Every row gives one point. The points of each table are mixes of a few directions, plus a little noise. Count the directions of each table, and those that both share. Where both have some left over, give the other angles between the two spaces (their principal angles), to ten degrees, smallest first.

First:
.20 .11

-.15 -.09

.44 .27

-.49 -.29
Second (6 x 2):
.04 .04

-.36 -.21

-.31 -.16

.12 .08

-.19 -.12

.67 .40
Directions: first 1, second 1, shared 1

First:
.01 -.08 .13 -.08

.00 .02 -.10 .08

-.21 -.66 .11 .42

.16 .45 .14 -.47

.15 .59 -.10 -.38

-.11 -.30 -.17 .40
Second, 6 rows:
-.04 .33 .03 -.03

.26 .24 .02 -.04

-.17 -.18 .11 -.03

.03 -.48 .27 -.11

-.67 -.37 -.03 .08

.59 .47 -.41 .14
Directions: first 2, second 3, shared 1; angles 30

First (9 x 6):
.09 .19 -.02 -.08 -.31 -.06

-.19 -.43 .04 .16 .72 .15

.20 .45 -.04 -.17 -.77 -.15

.08 .17 -.01 -.07 -.28 -.06

.11 .23 -.01 -.08 -.39 -.08

-.24 -.55 .05 .22 .94 .19

.01 .02 .00 .00 -.02 -.01

.01 .01 .00 .00 -.04 -.01

-.04 -.09 .01 .03 .14 .03
Second, 8 rows:
-.03 .11 -.03 .13 .04 -.18

.41 -.15 -.17 .36 -.44 .27

-.27 .13 -.13 -.18 .26 -.35

.01 -.03 .53 -.18 .16 .40

.35 .19 -.21 .45 -.01 -.04

-.56 -.21 -.23 -.39 -.17 -.47

.28 .10 -.08 .01 .23 .27

-.19 -.13 .33 -.19 -.07 .10
Directions: first 1, second 4, shared 0; angles 60

First (10 x 9):
-.16 .39 -.10 -.10 -.08 .31 .94 -.07 .27

-.11 .14 .05 .36 -.18 -.32 -.34 .14 .11

-.09 -.16 -.21 -.29 .08 -.25 -.19 -.07 .26

-.05 -.02 -.08 -.14 .01 -.11 -.06 -.08 .16

.04 -.02 -.03 -.05 .11 .29 .41 .08 -.16

.12 -.20 .12 .23 .06 -.04 -.41 .20 -.35

-.11 .01 -.05 .14 -.08 -.34 -.35 .09 .17

-.10 .09 -.02 .20 -.08 -.14 -.04 .14 .08

.33 -.45 .17 -.10 .23 .20 -.44 -.01 -.56

.12 .22 .15 -.26 -.08 .40 .49 -.42 .04
Second:
-.07 .34 .10 -.06 -.27 -.14 -.02 -.39 .42

-.05 .24 .07 -.04 -.18 -.10 -.02 -.27 .28

.10 -.49 -.14 .09 .40 .20 .02 .56 -.60

-.02 .09 .02 -.01 -.07 -.04 .00 -.10 .10

-.07 .32 .09 -.07 -.26 -.13 -.02 -.37 .40

.06 -.25 -.07 .04 .20 .11 .01 .29 -.31

-.07 .32 .09 -.05 -.25 -.13 -.02 -.37 .38

-.02 .07 .02 -.01 -.07 -.02 -.01 -.09 .09

.12 -.60 -.16 .11 .47 .24 .02 .66 -.71

.01 -.05 -.01 .01 .04 .02 .01 .06 -.06
Directions: first 4, second 1, shared 1

First, 9 rows:
.36 -.09 -.32 .32 .37 .12 .10 -.16 -.35 .10 .36 -.07

-.16 .25 -.17 .02 -.77 -.02 .17 .32 -.11 -.31 -.07 .07

-.23 .06 .11 .10 .12 .05 .25 .05 .28 -.24 -.03 .08

-.08 -.34 -.28 .13 -.94 -.16 .18 -.29 -.37 -.43 .11 -.25

.14 .03 .05 .23 .88 .15 .13 -.06 .16 .16 .19 .07

.03 .11 -.08 -.30 -.74 -.13 -.31 .23 -.27 .09 -.19 -.04

-.09 .15 .39 -.35 .33 -.01 -.31 .17 .35 .29 -.29 .14

.08 -.23 -.02 -.02 -.05 -.06 -.12 -.22 -.13 .06 .05 -.15

-.02 .09 .33 -.11 .78 .07 -.12 .05 .41 .27 -.10 .13
Second:
-.42 .31 .49 .45 .91 .54 .18 .54 .14 -.19 .04 -.15

.17 -.12 -.20 -.17 -.35 -.22 -.06 -.21 -.04 .08 -.02 .08

.03 -.23 -.02 -.08 -.33 -.08 -.18 -.15 -.26 .02 .00 -.20

.18 .22 -.24 -.13 .05 -.16 .22 -.05 .40 .07 -.02 .46

-.39 .00 .50 .36 .47 .45 -.08 .34 -.25 -.17 .04 -.46

.24 -.27 -.28 -.27 -.62 -.33 -.17 -.35 -.18 .11 -.03 .00

.06 .28 -.09 .01 .29 .00 .24 .10 .38 .02 -.01 .36

.12 -.22 -.14 -.16 -.43 -.18 -.15 -.22 -.19 .07 -.02 -.08
Directions: first 4, second 2, shared 1; angles 80
